Every row gives one point. The window is the flat piece filled in between its corners: a triangle in 3 columns, a solid with four corners in 4, and so on. A path goes straight from each point to the next, and from the last back to the first. After which points does the path pass through the window?

Window:
[[-2.6  8.2 -0.8]
 [ 2.2 -4.5  0.5]
 [-1.9 -3.4  0.7]]
Path:
(1): [-2.2 -3.8 -4.9]
(2): [-3.7  1.9 -1.6]
(3): [-0.8  4.1  4.9]
(4): [-0.6  8.3  2.4]
(5): [-0.9  3.0 -6.4]
(6): [ 0.4 -1.7 -5.0]
(7): [1.7 0.0 3.3]
(8): [-1.2  8.5  2.9]
(9): [-3.7  6.2 -4.3]
(10): [-2.2 -2.3 -4.6]
(11): [-1.5 -3.2  3.4]
(12): [ 4.0 -3.4  6.1]
(13): [ 0.3 -4.2 -3.2]
(14): [-1.5 -1.6 -5.6]
(15): [-0.2  0.9  5.3]
(16): [-1.5 -2.4  4.2]
Through the window after points: 8, 10, 12, 14, 16

Window:
[[ -3.7  -0.6 -11.5   2.0]
 [ -6.8  -6.0  -0.2  -2.7]
 [  2.4  -0.4   3.2  -1.4]
 [  2.0   4.1   2.8  -4.7]]
Path:
(1): [-4.0  1.0  5.8 -0.9]
(2): [ 2.2 -4.0  3.0 -8.3]
(3): [ 3.1 -3.4 -2.5 -3.1]
(4): [-2.2  3.8  3.7  2.0]
(5): [-1.6  3.4  7.4 -0.4]
(6): [ 3.2 -2.2  4.2 -5.8]
(7): [ 2.5 -2.2 -2.1 -4.0]
(8): [-1.4  1.4  2.9  2.9]
(9): [-3.5  1.0 -0.5  4.4]
(10): [ 0.1 -3.6 -1.9 -2.7]
(11): [-3.4 -5.3 -1.2 -4.9]
(12): [-5.3 -1.1  1.3  0.4]
Through the window after points: 3, 7, 11

Window:
[[-1.5 -6.4  0.5  4.4  0.4 -1.0 -0.3 -2.9]
 [ 0.1  0.9 -8.8  8.0 -1.4  7.1  3.5 -8.4]
 [ 2.8  2.0  5.3 -3.9  0.6 -6.5  0.9  2.0]
 [-0.3  2.7  1.2 -6.1  5.2  4.8  3.4  5.7]
 [-0.3  0.4 -2.2  4.9 -0.2 -0.7 -6.2  4.8]
 [ 0.7  1.5  4.4  3.7  3.0 -0.1  4.7  4.4]
 [-2.2  0.8 10.8  0.7 -1.5  0.9 -3.2  6.4]
 [-7.7  1.9 -5.3  2.0  3.2 -1.7 -2.1 -3.6]]
Path:
(1): [-0.3  0.3  0.8  1.7  2.2  1.3 -2.3 -0.2]
(2): [ 0.8 -2.1 -2.1  4.5  8.7  0.3 -8.5  0.7]
(3): [-2.2  1.8 -1.5  3.2 -2.9 -1.1 -2.2  3.8]
(4): [-4.1 -2.1 -6.3  4.2 -3.3  0.1  7.8 -1.9]
(5): [-0.3  0.8 -3.7  3.3  3.2  2.1 -0.3 -3.7]
(6): [ 1.5  2.2  6.3  0.7  2.9 -0.5 -0.6 -1.1]
(7): [ 0.3  0.6  1.8  0.8  0.9 -3.1  4.0  5.3]
(8): [-4.5 -4.5 -2.7  4.5 -5.1 -3.3  0.6  1.9]
Through the window after points: 2, 6
